Each point is reached from the start by the listed moves, each made once or not at all, plus a little noise. Is the number of moves made odd or even? Then give how often each move was made.

Moves:
(1): [  5 -12  28  -8]
(2): [ 5 50 13 36]
Start: [  1   6  19 -10]
Points:
[ 6 55 31 24] => odd (0, 1)
[  4  -6  47 -19] => odd (1, 0)
[ 9 43 60 19] => even (1, 1)

Moves:
(1): [ 27  -7 -19   4 -10   6  -1  -8 -15   3 -11]
(2): [  7   7  16  11   5  17   1  -9 -10  -6  -8]
(3): [ -6  -3   0   3  -4 -12  19  -1  -3   3  24]
(4): [-10  -2 -10   6  -9   8   1 -11   9   0 -16]
(5): [  3   5   1   2  22 -11   1   9  -9  12  -6]
(6): [ -5  -9 -23   2   4  12  14  16   4 -16  10]
(7): [ -6 -16 -12 -21   8   9  -2   2 -24  -6   2]
(8): [ -7   4  -1   6 -16  -1 -12   8  -9  -3   6]
Start: [-1  1 -6  6  1  9  2 -3  2  5  1]
Points:
[ 13   5 -19  38 -10  14  11 -14 -37  15 -10] => even (1, 1, 1, 1, 1, 0, 0, 1)
[ -9 -20 -39 -10  36  19  15  25 -28  -4   7] => odd (0, 0, 0, 0, 1, 1, 1, 0)
[  7 -11 -32  17  -2  24   8 -12 -60   9  -7] => odd (1, 1, 1, 1, 1, 0, 1, 1)

Moves:
(1): [ 20  -5  -2   7 -12   6  -1  -8  -3   2  -2   1  -4   2]
(2): [  0   3   3   0   6   0  -3   5   0   5  -4  -6 -12   8]
(3): [  2  -6  -3  -8  11   6   1  11 -11  -6  -4   8  -1  11]
(4): [ -7   2  -3   6  -6   1 -13  13   9  -2 -12   5  -3  -5]
(5): [ -3   2  -1  -9  -6  -3  -2 -10 -11 -11   0  -1  -4   2]
(6): [ -3   0   5 -19 -27   1   8  -4   9  -7 -10  -3  11   2]
(7): [ 0 12 -3 -2 -4  1 -5 10 -4  4 11  3 -6 -1]
(8): [  3   3  -1 -10   9   3  -6   4  -1  -8   1  -9  -1 -11]
(9): [ 12  -5  31  18   9 -13  10 -20   6  -3   9  -6  -4  -2]
(10): [  0  -7  -3   4  -6  10 -12   9   8   6   5  -1  -1   7]
(11): [  9   4  -1  -3  -4  -6 -10  -3  -3   0   6   2  13  10]
(12): [ 14  -8  -4  -2  -6 -15   5  -1   7  -2   7  -2   4  13]
Start: [  4  -5 -17  -8   4  -6  -3  -5 -15  -4  -4   0  -8 -10]
Points:
[ 32   4 -29 -17 -14 -14 -29   5 -20 -15  -5 -10 -33  -1] => odd (1, 1, 0, 1, 1, 0, 1, 1, 0, 0, 0, 1)
[ 27   4 -24 -39 -26 -11 -28  15   0  -5  11 -15  -1  14] => odd (0, 1, 0, 0, 0, 1, 1, 1, 0, 1, 1, 1)
[ 56 -20   6 -21 -40 -25 -11 -39  -3 -29  10 -17   7  13] => even (1, 0, 0, 0, 1, 1, 0, 1, 1, 1, 1, 1)
[ 60 -16   8 -31 -14 -26  -2 -33 -25 -35  -3 -17  -4  22] => odd (1, 1, 1, 0, 1, 1, 0, 1, 1, 0, 1, 1)

Moves:
(1): [  0   3  -8   5   7   0 -10   4   1   8  -6   6   5  -2   3  -2  -7   0
  -4 -10  -5]
(2): [  0   1 -14   2   0   5  -6   6   9   9  10  -8   6   3 -16  13   2  -3
  -5   9  -3]
(3): [  3 -10  -4  -1   4  -1  -5  -6  -7  -1   0  -4  10   4  -5  -5   1  -5
 -10 -10  10]
(4): [-3  1 -7 -6  0  6 -7 -1 -7 -6 -3 -4  7 -7 -4  1 -2  7  2 -5  4]
(5): [ -5  -2   0   2 -10  -9  21   2   5  -5   2  -2   5  -8  -7 -26  -9  -2
   2  11  -7]
(6): [ -5  -7   4  -2   8  -3  -7   0   6  11   3   3   7   7   9   2 -11   6
   9   2  -6]
(7): [  4  -5   6  -3   5  -3  -3   6   1   5  -4   6 -10   2  -2   2  19  -2
   4   2  -3]
(8): [ -2   4   8 -12   5  12  10  -7  10   2  -1  -1   9   7   9   1  -1   5
   4  -2  -6]
(9): [ 9 -8 -4 -1  9  9  7  1  1  2 15 -3  3  5 -2  0 -4  0 -8 -4 -7]
(10): [ -7   4   6   0   9  -3 -12   9   8  11   3   2   5   6  -7   4   1   4
  -4 -16   6]
(11): [ -8  -7   5   4   0  -5  -1  -3   3   5  -6   5   7  -3 -12   7  -3  -3
  -3  -3   5]
(12): [ -8   0   4  -1  11  18  -9   8  -9   7   7   4   4  10   7  -5   0 -10
   6   4   4]
(13): [ 9 -3 10 -6 -1  3  3 -5  2  5 -2  6  1  0 -8  3  1  0 -3  7 -1]
(14): [ -6   7   5  -2  -5  -8  17  -9 -11   3   2  -7  -9  -6   1   5  11 -14
   7  12  11]
(15): [ 0  2  1  8  8  4  6 -6  1  0  7  2  0 15  1 -5  2  6  8  8 -2]
(16): [ -5  -1  -6   9  -1   3  -7 -12  12   7  13 -15  -2  -3   2  -2  -1  -6
   0   0  -7]
(17): [ 9 -5  3  3  7 -3 -2  5  1  4 -5 -2  7  2 -4  5 -3 -7 10  3 -3]
(18): [  3   0  -8   0  -9  -5  11  -6   4   8  -6  -6 -13   0   0   8  -9  -7
  10  -1  -1]
(19): [ -3  -2   1   3  -4  12   4   8 -18   9   8  -2   6   5   2   2   8   6
  10   1   7]
(20): [ 1 -4  2 11  5 -1  1  1 -2  5 -6 -9 -8 13 -6 -9  2  1 -3  3  0]
Start: [ 10  12  -3   3   4  -3  -4   6  12 -15  -2 -13   1 -17  -5  -8  13  -8
  -6 -15   9]
Points:
[ 11   2 -25  10   9 -10  16 -11  38  33  31 -43  10 -17 -44  -8  -2 -38
 -21 -16   6] => even (1, 1, 1, 0, 1, 0, 0, 0, 1, 1, 0, 0, 1, 1, 0, 1, 0, 1, 0, 0)
[  1 -23  -3   9  50  31 -24  -1  35  37  31 -37  27  27 -21  -4  18 -22
 -12 -13  -4] => even (0, 1, 1, 0, 0, 1, 1, 1, 1, 0, 1, 1, 0, 0, 0, 1, 0, 0, 0, 1)
[ -7   0  11   7  26   6 -12 -20  10  32  12 -23   0   3 -31   5  34 -37
  11 -18  35] => odd (0, 0, 1, 1, 0, 0, 1, 0, 0, 1, 1, 1, 1, 1, 1, 1, 0, 1, 0, 0)
[  0   1   7  12  18 -11  36 -21  31  19   1 -48  -5   6  -7 -26  13 -20
  48  18 -11] => odd (0, 0, 0, 1, 1, 1, 1, 1, 0, 0, 0, 0, 0, 1, 1, 1, 1, 1, 0, 1)
[ 33  -9  18   6  60   8   2   6  46  48  -3  -8   6  39 -10   2   6   0
  17 -22 -20] => odd (1, 0, 0, 0, 0, 1, 1, 1, 1, 1, 0, 0, 1, 0, 1, 0, 1, 1, 0, 1)
